Every row gives one point. The ring and each string are closed loops that go straight from each point to the next, and from the last back to the first. Before rounding, they use only three directions, however many columns there are. How many times does the string pass through the ring? Passing back the other way cancels.

Ring (8 x 4):
[[ 48  23  25  10]
 [ 32  38  37 -17]
 [ -9  36  38 -36]
 [-33  27  22 -35]
 [-43   9  -6 -13]
 [-32  -8 -17  12]
 [ -1 -20 -10  38]
 [ 29 -10   5  40]]
String (8 x 4):
[[ -3  59   2 -46]
 [ 15  64   4 -42]
 [ 31  66  34 -45]
 [ 26  39  70 -30]
 [  2  17  59 -16]
 [-12   4  46  -8]
 [-39  16  66 -39]
 [-38  37  39 -52]]
Times through: 0

Ring, 8 rows:
[[ 86 -23   0 -17  43  41  -2 -27 -30]
 [ 65   2  24  -2  17  33   2   9 -41]
 [  7  21  21   1  -8   2  19  47 -32]
 [-33  22   5  -5 -16 -20  31  58 -16]
 [-74   0 -16  -3   0 -32  43  33  10]
 [-63 -30 -18   9  33 -10  36 -20  22]
 [  0 -50 -23  -1  60  19  20 -58  13]
 [ 48 -48 -24 -16  62  32   9 -58  -1]]
String (12 x 9):
[[ 17  28   1 -26 -18 -11  21  66 -33]
 [ 57  28  53  15  -7  32   2  42 -58]
 [ 60   6  53  26  17  47  -1   4 -49]
 [ 93  10  71  33  19  66 -12   1 -65]
 [ 91  19  34  -8   4  36  -4  32 -58]
 [ 44  16  -7 -35  -3  -1  15  47 -33]
 [ 12   8  -7 -21   2  -5  21  35 -20]
 [-24  44  -6 -30 -39 -38  34 100 -26]
 [-57  35  12   1 -32 -32  38  81 -17]
 [-51  18  23  19 -11 -13  32  47 -14]
 [-14  -1   7   4  10   1  24  16 -12]
 [ -1   7 -23 -33  -1 -18  27  41 -12]]
Times through: 1

Ring:
[[ 26  16 -14 -22  -9  25 -18  38 -17   2  -7  22 -10   2]
 [  8  57 -12 -14   5  28  -1  29 -19   5 -13  14   5   7]
 [-24  76  -3  -2  11  16  17   7 -10  11 -22  -3  24  14]
 [-62  69  11  11   8  -8  32 -23   6  20 -31 -27  44  19]
 [-85  32  21  17  -5 -33  34 -45  22  27 -35 -44  51  21]
 [-83  -3  24  15 -18 -44  26 -47  28  28 -33 -45  45  18]
 [-50 -44  17   2 -32 -38   2 -27  23  22 -23 -29  23  11]
 [ -8 -47   4 -13 -32 -14 -17   5   8  13 -13  -4   0   4]
 [ 19 -24  -8 -21 -23   8 -23  28  -7   6  -7  14 -11   1]]
String, 24 rows:
[[ -30   29    2   -3   -5   -3    9   -3    1   14  -22  -10   21   12]
 [ -18   64   34   13   -2   18   10   10   -6   26  -17  -18   28   20]
 [ -35  105    2    5   20   19   28    2  -11   14  -25  -10   35   18]
 [ -52   85  -20   -3   20    1   32  -13   -4    7  -31   -8   35   14]
 [ -64   79  -19   -1   18   -8   36  -23    1    8  -34  -14   39   14]
 [ -84  110    8   18   23   -8   51  -35    5   21  -38  -34   59   24]
 [ -92   99   30   29   15  -14   51  -42   12   31  -38  -48   66   29]
 [ -97   59   -4   11   10  -34   46  -51   18   18  -41  -37   55   19]
 [ -79   26  -19   -3    2  -34   32  -40   16   10  -36  -23   38   11]
 [ -49   25   24   11  -10  -13   16  -18   11   25  -25  -29   34   18]
 [ -78   33   49   29  -12  -27   30  -39   22   38  -31  -53   54   26]
 [-108   31   54   37  -12  -45   43  -63   34   43  -39  -69   69   30]
 [-119   16    5   15   -5  -61   47  -72   35   23  -45  -53   60   19]
 [ -72   13   -6    1   -6  -34   25  -37   18   15  -33  -27   36   13]
 [ -56   22   22   11  -11  -19   19  -23   14   25  -27  -31   36   17]
 [ -70   39   47   27  -10  -20   28  -33   18   36  -29  -48   51   25]
 [-110   63   33   31    3  -37   51  -60   26   34  -42  -59   70   28]
 [ -95   57   -3   10    9  -33   45  -49   18   18  -41  -37   54   19]
 [ -72   49  -13    1    7  -22   33  -33   10   12  -35  -22   40   14]
 [ -66   58  -15   -1   11  -16   32  -27    6   10  -34  -18   38   14]
 [ -63   89  -10    4   19   -3   37  -21    0   12  -33  -17   42   17]
 [ -44  121   17   15   22   21   34   -3  -10   21  -27  -19   45   23]
 [ -46   98  -28   -7   26    8   33   -7   -9    3  -31   -2   32   12]
 [ -35   50  -13   -7    6    0   17   -4   -3    8  -25   -5   23   11]]
Times through: 3
String, 19 rows:
[[ 23  -2 -54 -42  -5  15 -19  34 -17 -14 -11  38 -20  -7]
 [ 45  -8 -28 -35 -15  28 -31  50 -21  -5  -2  35 -25  -4]
 [ 57  -7   3 -23 -22  38 -37  59 -22   6   3  28 -24   1]
 [  3  14  27   1 -18  14  -9  20  -5  21 -10  -7  10  13]
 [ -3   7  -8 -15 -11   5  -7  15  -5   7 -14   6   3   5]
 [ -5   8 -29 -24  -6   3  -5  14  -7  -1 -17  14   0   1]
 [-18  16  -7 -10  -8  -1   2   5  -1   9 -19  -1  12   7]
 [-14  24   0  -7  -7   6   1   9  -4  12 -17  -2  12   9]
 [-24  24 -24 -16  -1  -3   7   1  -3   3 -22   4  12   5]
 [-12  68 -48 -26  18  18  11  16 -18  -9 -22  22   7   3]
 [ -5  97 -11  -8  19  34  13  24 -22   6 -18  10  17  12]
 [ -9  93  11   3  13  32  13  20 -17  15 -17  -2  23  16]
 [ -7 109  14   5  17  39  15  24 -20  17 -17  -2  25  18]
 [-11  68  18   4   3  23   8  16 -11  19 -16  -7  22  16]
 [-20  38   1  -4  -2   6   7   5  -4  12 -19  -5  18  11]
 [-23  27 -10 -10  -3   0   6   2  -2   8 -21  -2  15   8]
 [ 11  49  14  -4  -4  30  -5  31 -15  15 -10   4   8  12]
 [ -6  26  16  -1 -11  12  -3  15  -5  18 -14  -6  13  12]
 [-15  13 -16 -15  -7   0   0   7  -3   5 -18   4   8   5]]
Times through: 2
